Every row gives one point. A path goes straight from each point to the next, and from the last back to the first. The post is the endless flat space through its rows: a point in 2 columns, a line in 3, a plane in 4, and so on, so that a path can go around it. How many times does the path go around the post? Going back the other way cancels.
(in the rows, 128 means zero)

Post (2 x 3):
130  176  111
151  106  144
Path (26 x 3):
96  152  112
136  144  80
130  183  77
97  135  108
106  187  145
137  198  124
165  121  132
127  153  93
125  132  112
153  130  93
172  94  150
147  136  107
131  116  104
138  249  63
211  78  175
158  90  128
122  144  109
106  154  159
109  150  151
126  120  109
153  124  93
140  229  99
119  239  112
174  133  152
162  173  87
135  75  130
Times around: 1

Post (5 x 6):
151  82  111  134  97  146
190  109  136  137  97  124
161  112  149  139  81  160
46  139  149  139  159  116
43  155  109  37  100  62
Path (24 x 6):
165  168  164  33  54  107
159  123  90  134  164  88
130  156  121  154  111  73
98  200  170  153  59  151
203  122  68  115  102  142
138  125  149  128  140  131
65  93  158  135  161  142
159  77  142  123  22  172
81  121  130  203  111  161
94  83  37  105  144  72
140  205  172  81  114  122
91  84  121  112  128  143
111  53  102  42  46  131
136  92  113  84  121  143
102  174  149  127  162  106
41  91  65  179  107  151
96  108  105  163  126  62
136  90  150  117  46  157
85  139  171  99  142  115
140  107  64  71  144  82
69  143  73  122  140  136
137  57  109  201  88  183
138  96  168  126  62  108
86  73  128  150  146  148
Times around: 1

Post (8 x 9):
170  120  157  127  65  146  196  140  108
51  74  155  121  178  105  151  90  142
119  128  99  133  154  92  105  158  184
182  152  69  77  38  135  163  109  146
133  142  131  68  149  127  138  138  167
165  101  120  116  107  188  140  128  91
154  129  67  59  115  80  186  132  109
104  58  144  63  208  61  83  135  171
Path:
216  145  104  91  97  126  167  152  76
134  120  63  103  188  65  178  148  136
122  70  51  143  174  78  102  152  216
127  112  180  129  87  117  162  154  161
130  139  103  47  126  112  184  167  96
132  119  69  81  135  135  150  175  135
155  135  152  109  191  167  144  145  197
143  88  99  135  201  169  112  118  97
96  143  126  108  159  63  92  138  196
130  69  130  86  118  95  87  150  104
114  117  99  48  162  96  170  154  143
72  80  56  141  192  113  141  139  181
56  132  174  127  151  168  97  152  185
89  133  97  99  139  101  102  124  154
122  158  178  79  99  119  137  145  157
67  152  154  124  136  203  125  149  184
127  116  101  85  126  172  176  120  126
99  99  113  136  169  115  229  98  108
180  62  118  132  103  21  104  124  141
142  145  145  72  178  74  186  141  121
145  89  112  118  159  161  120  97  175
196  33  60  100  128  117  94  133  89
213  121  65  7  100  131  119  73  133
173  109  94  87  132  47  172  148  119
99  112  154  70  170  115  132  92  152
Times around: 1

Post:
173  126  144  123  137  82  84  148  134  131  151  148
58  144  137  61  89  140  188  122  122  68  37  188
162  73  126  171  126  80  100  137  141  97  173  147
133  113  105  119  125  139  145  105  138  148  143  133
72  147  162  172  142  236  138  133  164  180  59  172
144  139  100  124  100  153  104  94  124  107  132  126
120  128  169  112  67  140  140  136  89  66  158  116
147  117  121  166  137  104  141  125  105  124  127  104
117  92  160  128  195  174  141  198  194  114  46  170
92  133  105  106  161  158  128  122  107  128  131  130
178  127  165  116  127  153  131  62  70  111  159  117
Path (29 x 12):
73  122  194  97  74  188  168  156  145  107  77  145
128  82  184  146  74  152  161  102  108  73  111  174
160  29  120  160  148  124  175  150  106  13  113  157
100  202  150  160  16  137  113  103  126  92  100  201
105  158  124  161  198  197  96  58  115  170  122  150
127  108  142  40  103  148  137  106  187  154  144  161
137  80  58  98  154  95  146  113  123  142  91  120
169  127  234  103  135  98  104  137  134  158  128  181
100  110  104  141  76  82  157  88  85  104  208  111
107  145  62  149  121  123  138  138  172  114  121  154
154  95  112  142  156  172  159  120  150  181  134  136
163  109  140  81  86  125  135  169  124  55  123  108
61  109  103  122  98  196  141  173  110  78  61  115
157  63  138  225  123  109  150  155  130  126  122  154
163  155  233  150  41  128  159  135  128  49  75  188
105  66  102  173  203  181  181  116  185  78  108  135
110  146  212  179  195  135  120  113  121  147  97  144
170  54  86  82  178  112  153  125  163  32  153  146
103  149  94  111  61  118  84  126  202  112  180  183
112  102  171  141  170  164  134  163  173  146  130  148
103  105  145  90  142  156  156  157  150  142  66  123
147  120  112  150  91  120  185  134  69  101  77  68
217  110  226  153  149  53  120  130  89  106  78  130
97  99  173  120  103  208  146  98  164  129  148  160
97  172  99  17  167  133  134  133  110  118  50  122
79  171  141  93  7  138  106  102  122  102  106  196
146  90  80  147  184  81  83  159  150  113  122  90
119  154  137  84  88  145  106  49  111  118  181  164
111  73  158  117  173  145  144  75  116  36  151  134
Times around: 1

Post (17 x 18):
110  158  118  116  138  175  149  141  93  148  135  164  154  122  152  106  124  123
199  102  132  91  165  129  164  139  133  98  113  103  144  125  133  130  118  161
76  123  150  139  117  126  67  99  134  159  158  141  109  91  165  144  134  163
152  104  100  101  192  149  121  136  119  68  104  103  135  135  117  145  100  118
145  98  197  112  122  123  84  110  135  143  129  142  120  129  139  154  155  107
101  135  82  146  130  122  124  139  105  98  82  145  120  150  106  77  153  147
187  103  145  124  140  101  70  79  129  131  105  97  113  81  141  136  119  107
168  88  116  118  139  111  134  105  105  90  68  112  151  148  157  148  92  130
193  128  93  116  177  107  151  147  139  95  116  138  147  153  112  153  58  119
78  144  140  152  87  166  129  106  143  151  152  138  139  124  117  98  124  157
105  109  155  131  121  128  122  84  165  176  132  132  136  75  160  165  164  104
99  122  127  95  90  112  129  137  126  155  169  140  112  111  140  152  128  108
162  152  141  94  180  107  136  88  113  71  85  99  102  128  141  139  95  137
90  167  91  105  100  154  110  130  129  173  110  146  181  152  120  104  157  159
85  174  113  130  121  147  135  186  127  98  104  134  188  149  132  72  130  136
106  145  100  164  127  144  110  126  101  146  97  82  145  175  118  105  147  131
87  103  153  91  114  141  112  110  178  183  144  145  103  114  159  117  116  117
Path:
122  89  79  76  120  141  130  108  175  146  65  135  130  47  137  139  124  109
151  90  126  104  122  122  119  100  146  146  125  106  156  69  146  114  119  185
58  137  134  62  184  129  167  166  103  72  133  98  134  120  132  119  159  135
131  92  200  88  186  137  117  106  137  93  134  57  45  82  115  150  156  112
146  107  164  97  133  156  132  104  173  135  127  60  171  114  105  174  167  152
130  158  132  147  151  75  205  141  122  75  94  169  249  164  151  189  76  80
61  158  132  153  129  153  80  37  155  81  101  144  156  95  157  86  157  225
158  156  122  147  147  178  63  78  152  135  83  89  122  165  114  126  102  136
231  127  144  75  142  124  108  123  116  144  149  94  116  135  142  137  135  111
132  128  125  96  164  139  161  149  97  140  187  144  100  73  128  94  171  92
162  75  134  65  190  107  127  167  190  133  97  151  101  126  100  124  66  64
106  72  71  133  140  119  25  128  149  153  87  67  139  73  176  149  145  160
181  147  128  61  168  157  219  163  137  91  78  147  191  115  205  150  110  78
133  76  146  122  116  66  89  98  165  176  86  112  127  160  160  127  169  96
115  110  177  127  157  127  86  111  139  114  136  130  109  94  160  113  94  134
57  114  119  155  126  96  43  102  196  138  110  102  172  149  137  142  109  103
168  164  181  119  150  115  97  80  190  146  120  114  149  105  164  138  108  153
139  134  191  90  101  199  138  90  167  185  119  93  137  112  151  109  132  189
92  134  92  132  79  133  26  128  138  182  148  113  144  117  101  114  121  151
93  142  105  145  112  109  147  81  116  121  100  138  39  97  165  100  86  164
118  167  104  117  112  149  107  136  126  111  123  136  210  153  122  135  150  123
185  71  143  79  145  123  121  119  130  172  137  103  174  171  137  140  150  87
166  97  117  67  158  169  148  160  132  122  190  100  137  131  87  169  99  156
150  84  74  142  109  107  96  119  95  147  109  85  112  153  78  201  146  152
122  118  170  153  116  182  134  165  108  74  116  148  145  128  146  113  190  167
Times around: 1

Post, 17 rows:
146  140  99  161  111  95  51  105  141  138  139  157  121  113  126  114  138  141
115  131  181  126  127  153  139  141  148  111  170  114  136  108  151  176  131  154
116  131  121  124  162  145  100  169  134  110  164  184  162  145  122  149  147  114
151  102  157  137  176  137  122  130  132  125  153  128  132  188  133  157  169  118
165  203  126  161  114  130  64  143  103  190  170  150  119  95  138  101  136  65
119  136  123  113  147  141  136  168  149  135  138  96  119  124  84  123  163  133
78  116  132  132  181  149  136  115  164  116  119  112  156  112  159  154  167  106
122  88  142  142  161  126  165  139  158  146  158  159  146  111  128  156  138  147
185  192  72  161  59  114  100  133  91  133  141  157  114  88  116  105  146  102
139  111  129  155  167  174  106  103  113  127  195  100  161  74  147  198  122  137
114  75  90  37  112  155  123  149  62  149  143  116  101  87  134  168  170  145
145  143  111  131  83  106  76  112  84  126  167  149  117  111  96  74  112  88
104  120  143  163  166  147  129  148  90  118  166  112  122  114  142  144  176  169
77  89  42  74  111  115  167  149  77  143  126  112  108  127  146  133  110  221
88  142  71  31  101  130  143  123  67  190  95  132  131  104  115  114  137  178
115  114  134  128  235  158  134  130  138  87  137  149  107  135  150  179  152  133
134  123  77  158  80  150  81  146  81  169  103  165  127  137  107  100  77  120
Path:
79  87  79  96  126  111  180  129  143  155  102  82  88  107  91  144  104  156
146  104  143  61  114  181  97  121  22  152  191  124  143  98  152  216  112  159
102  182  166  191  173  148  110  154  184  107  165  133  166  136  206  151  51  154
85  79  68  86  135  134  74  97  123  141  127  103  144  75  207  145  213  137
130  158  72  127  112  102  136  150  97  131  112  83  140  147  83  71  120  180
122  107  110  107  122  84  129  128  167  99  96  161  128  144  136  165  193  166
99  197  96  148  142  142  125  126  118  125  98  174  114  110  94  117  177  128
93  138  119  115  145  152  142  131  172  121  166  88  97  84  131  105  151  94
79  137  105  73  184  200  49  128  99  125  116  84  134  90  130  92  178  78
126  162  111  102  187  124  144  164  98  92  127  104  74  168  106  77  129  86
71  109  136  92  175  106  164  149  131  152  97  149  129  124  118  158  167  125
149  71  158  87  128  115  98  110  155  180  130  167  116  133  73  163  168  96
112  112  177  117  165  209  103  116  168  174  158  110  170  132  126  176  130  143
133  70  93  142  113  146  100  173  80  139  185  144  132  134  81  115  121  224
104  91  99  78  167  192  46  111  75  89  133  69  127  109  159  181  153  111
146  184  96  97  162  110  136  132  83  187  82  93  98  105  134  146  216  102
106  125  145  176  249  126  127  128  112  140  183  154  142  200  157  130  156  75
108  70  143  167  89  115  97  144  185  74  181  164  167  146  68  140  91  219
76  114  117  65  181  163  140  155  139  112  165  120  92  85  204  189  132  189
129  86  151  127  132  131  92  145  158  169  126  148  183  151  133  128  100  116
106  167  78  100  122  104  133  133  104  101  178  154  185  111  109  152  84  140
151  94  138  157  147  121  123  119  131  151  138  174  111  121  122  193  139  96
101  107  162  125  115  103  175  136  121  155  138  148  103  201  93  53  171  176
151  123  166  171  153  141  111  150  180  174  151  205  101  84  166  115  109  65
146  54  107  70  159  134  111  100  107  11  146  185  138  115  140  185  86  134
103  128  85  139  150  101  103  167  90  143  107  110  95  148  109  87  188  160
129  122  145  107  132  146  62  142  106  122  174  164  134  103  117  148  168  57
Times around: 4

Post, 17 rows:
104  145  152  107  139  134  108  121  124  130  156  131  141  87  116  130  141  115
125  80  124  145  105  97  93  118  155  84  116  105  101  131  148  105  165  183
123  155  167  97  126  116  131  104  102  163  136  113  116  134  145  132  126  100
131  135  134  86  132  100  143  136  126  132  127  132  124  97  113  131  160  125
131  135  128  106  149  132  119  102  124  159  140  117  147  140  100  114  140  134
131  122  170  132  148  125  136  136  137  124  135  130  125  114  108  131  147  127
117  148  139  151  125  120  105  135  84  136  135  99  115  106  88  148  136  143
141  147  123  119  172  134  121  126  131  136  152  126  124  98  120  117  131  122
145  153  164  112  104  145  117  139  111  133  127  123  158  107  131  103  113  98
162  128  93  159  120  89  131  90  81  168  156  140  146  147  148  123  133  107
138  114  127  101  140  128  121  118  94  142  129  146  138  118  129  110  130  128
141  123  148  127  106  117  100  128  130  141  115  127  115  117  165  147  150  92
103  128  145  142  151  114  126  128  119  128  123  121  157  87  123  115  152  120
118  128  93  141  101  168  129  172  146  118  149  105  152  125  151  111  89  114
132  143  158  65  129  102  133  135  115  125  126  122  175  123  137  155  99  115
125  123  144  100  145  113  104  150  117  138  133  134  121  106  135  113  169  154
132  165  119  171  115  134  142  117  117  141  114  132  138  142  176  157  144  122
Path (23 x 18):
121  157  154  102  120  136  156  114  114  100  107  135  175  99  132  135  88  135
90  122  142  179  111  129  94  85  63  140  97  78  166  99  123  139  132  118
136  75  152  95  177  112  140  155  158  108  135  91  112  123  49  124  140  141
90  151  175  144  153  148  148  145  100  80  171  166  146  70  127  96  119  103
96  123  106  145  151  128  149  166  146  116  134  131  150  121  173  135  152  141
156  147  139  100  128  128  100  144  184  139  137  115  113  161  127  106  156  147
129  139  154  132  139  118  95  104  67  175  124  110  94  92  134  118  105  112
160  154  161  126  156  151  125  126  123  136  106  92  148  118  104  133  126  132
115  148  152  119  109  175  96  123  135  113  120  101  158  99  146  156  134  104
142  82  151  187  157  138  121  119  145  130  148  151  136  148  173  82  150  160
163  120  88  107  129  135  101  144  132  142  142  98  144  140  136  146  130  152
118  177  249  155  115  134  119  146  78  100  165  101  178  85  111  119  110  99
113  128  100  145  86  99  133  89  101  145  161  134  114  92  153  96  168  129
137  143  121  114  117  154  107  123  123  104  130  133  185  115  111  99  102  165
145  140  121  99  185  117  71  118  128  145  148  120  146  108  146  142  100  108
137  112  184  80  126  140  115  138  171  86  137  114  133  92  131  113  91  161
108  99  151  105  149  128  133  114  145  91  144  123  148  115  119  151  150  171
87  107  125  134  130  118  113  149  144  104  147  105  127  98  118  118  183  166
154  127  100  137  115  123  136  120  87  138  98  128  144  127  167  141  118  124
118  133  121  161  89  119  92  115  76  144  115  128  113  85  158  144  135  107
157  136  120  41  139  87  131  121  116  143  132  94  153  99  145  130  126  91
128  136  148  120  168  125  126  128  157  153  131  116  111  141  152  114  177  123
161  160  150  69  127  104  132  146  109  160  128  150  142  144  186  102  113  111
Times around: 2

Post:
153  100  105  117  133  99  138  149  106  130  137  175  85  160  71  77  119  97
125  140  137  165  123  116  102  140  113  84  151  118  114  107  120  115  89  107
150  169  148  180  142  156  93  108  94  145  123  137  169  133  72  134  159  92
174  142  68  157  104  124  99  116  122  169  119  151  121  149  108  139  104  90
146  93  89  151  127  143  107  132  176  146  71  109  140  113  166  120  82  150
142  163  87  164  204  140  127  161  152  134  119  127  157  126  81  99  145  113
110  88  125  120  144  147  120  89  140  120  111  133  100  103  174  158  137  122
125  157  87  117  124  117  156  124  89  117  182  123  119  129  135  119  123  145
126  93  175  106  103  115  98  121  149  180  100  118  121  103  122  77  96  114
167  130  160  126  103  122  119  106  124  122  118  142  93  104  152  144  163  139
135  109  75  105  91  65  139  170  109  117  156  163  108  147  149  135  144  113
83  140  145  100  124  127  139  117  122  97  126  134  125  82  123  85  179  99
149  134  124  172  152  78  89  137  151  109  123  127  115  168  95  114  118  151
96  117  115  143  84  125  92  138  138  157  134  145  121  83  150  126  157  160
174  70  99  136  130  100  135  135  135  123  102  102  87  97  132  135  138  148
110  115  141  63  77  108  134  142  182  138  146  133  136  59  160  118  126  171
120  130  120  111  146  123  178  118  101  132  101  153  82  113  104  156  149  122
Path (30 x 18):
168  83  129  173  138  108  91  87  147  153  134  141  83  145  84  67  83  148
79  129  118  136  164  88  131  69  73  91  187  152  93  155  162  156  126  120
100  102  174  106  76  126  131  82  85  67  84  97  140  75  170  94  188  132
107  122  151  81  166  120  154  122  162  153  90  116  189  68  138  146  191  97
208  123  134  143  85  118  93  99  125  143  106  123  144  84  183  163  117  112
115  136  155  151  153  148  134  184  87  124  144  141  124  72  98  128  156  186
126  81  130  76  160  144  136  95  169  83  85  138  128  107  116  129  156  80
122  115  151  132  147  122  147  124  145  128  111  126  107  159  149  130  152  126
137  98  163  111  112  145  95  102  164  138  144  149  104  123  106  112  123  107
107  145  132  126  163  167  114  108  115  70  133  135  147  153  97  89  143  124
193  164  117  136  97  108  128  98  50  120  106  125  163  166  80  130  108  74
148  144  73  92  171  123  139  79  178  149  96  152  146  151  116  58  117  96
156  143  136  102  172  111  151  90  148  130  132  104  138  154  178  135  144  172
127  90  43  97  130  82  128  178  189  162  63  146  153  128  114  72  104  74
138  128  112  132  71  144  54  145  230  145  58  156  157  7  115  110  112  165
197  127  96  122  119  118  120  88  126  173  118  151  136  152  100  137  124  106
204  80  107  117  104  105  102  127  169  185  122  154  103  141  140  107  81  107
156  129  160  133  108  109  132  139  116  117  137  116  95  125  152  125  157  88
71  60  112  132  169  160  123  140  109  92  173  99  178  160  158  90  95  61
179  107  77  128  92  96  95  122  167  157  116  187  93  137  121  119  173  82
146  182  100  168  90  122  122  144  147  149  111  105  109  156  143  112  99  187
71  117  104  56  139  109  158  194  84  69  202  152  145  113  97  112  180  72
139  121  107  55  58  98  132  98  130  140  115  187  86  66  107  144  172  111
120  212  169  148  90  124  102  93  92  110  143  164  84  84  131  127  166  58
58  125  87  59  134  109  176  134  151  147  104  137  137  89  131  52  110  85
161  145  112  171  184  153  98  144  137  143  82  145  156  65  82  141  177  126
134  149  112  158  127  137  139  184  117  88  105  83  132  67  104  129  128  168
218  132  135  180  90  123  30  140  154  188  108  167  124  150  103  137  171  108
139  182  136  126  183  168  157  101  93  119  123  140  104  154  129  88  73  116
89  111  86  165  108  110  129  125  122  140  47  132  98  106  182  141  123  162
Times around: 1

Post, 17 rows:
132  185  97  134  128  121  134  83  105  125  128  112  168  120  103  129  98  97
139  72  120  133  123  99  157  146  113  115  123  140  172  119  155  143  116  99
138  152  142  133  97  134  101  135  158  147  95  142  101  139  143  142  106  109
107  101  170  141  92  76  115  150  134  151  166  143  122  101  139  133  139  101
134  138  97  154  119  131  102  154  128  152  172  145  166  105  124  149  114  160
131  146  108  118  116  169  124  130  195  95  112  133  151  113  120  140  94  111
113  141  128  132  92  168  111  163  112  139  139  84  119  167  122  110  132  116
143  121  205  112  102  108  109  157  177  155  120  166  108  144  113  94  152  86
150  169  151  145  112  172  112  78  139  84  142  117  149  147  96  127  85  102
142  136  115  191  126  132  96  159  153  141  162  87  149  107  153  145  161  143
170  83  155  150  93  119  98  179  159  176  146  73  125  120  118  93  124  123
156  177  94  173  97  111  153  117  99  112  97  129  137  127  109  137  124  133
135  63  135  141  128  109  110  151  164  163  146  86  110  166  125  107  142  131
136  120  118  85  161  107  113  174  168  99  129  123  137  130  143  172  113  128
135  87  137  148  157  64  119  156  139  128  151  133  141  149  129  63  110  85
105  136  148  168  129  110  109  128  149  78  104  140  194  172  125  138  108  155
122  144  118  197  149  137  170  119  76  103  111  96  149  113  83  123  103  138
Path:
120  83  188  155  96  87  172  117  152  176  105  115  121  132  133  95  156  101
140  122  135  187  140  90  150  153  50  160  110  99  176  149  103  78  78  120
177  112  96  103  132  129  142  181  151  126  129  152  107  154  128  113  119  141
116  102  163  134  102  128  142  146  171  98  133  129  120  176  126  142  114  112
117  104  106  109  151  96  116  182  125  128  137  145  134  115  146  163  103  105
95  123  164  179  133  133  108  114  124  149  93  141  110  134  135  117  160  95
151  123  174  120  171  109  84  75  139  110  134  60  163  202  179  104  120  92
135  127  112  104  128  144  142  105  145  124  185  74  187  111  128  147  146  83
128  157  103  142  115  164  155  97  129  114  149  99  97  128  136  132  102  130
158  162  146  163  65  154  70  135  179  159  166  145  138  127  100  79  128  137
85  104  146  155  117  141  121  168  79  134  131  123  124  135  100  134  120  120
168  115  161  178  74  137  138  91  78  136  120  145  115  136  103  123  52  91
129  170  121  136  117  148  123  119  169  141  152  123  154  97  127  133  95  123
155  110  53  150  145  115  112  174  169  156  140  114  149  104  128  135  111  196
138  103  163  164  158  124  126  153  94  190  119  139  130  112  117  91  86  122
171  80  152  131  155  121  164  109  137  170  165  114  134  96  89  97  154  120
130  134  124  169  157  91  101  168  113  127  148  115  130  87  162  164  132  123
83  110  143  113  145  145  117  146  129  133  129  73  116  142  92  173  118  89
69  129  133  176  131  157  171  107  122  76  132  116  161  124  97  167  84  148
163  124  92  104  133  137  107  127  179  200  183  140  161  118  129  81  107  150
77  80  105  150  160  152  135  169  63  107  184  38  164  114  124  145  110  168
125  121  92  99  122  182  118  107  151  69  169  95  145  133  128  157  106  78
146  144  180  183  90  141  167  121  101  53  84  107  129  249  86  63  103  76
152  193  115  159  138  120  135  136  136  96  104  141  197  139  151  152  107  146
Times around: 2
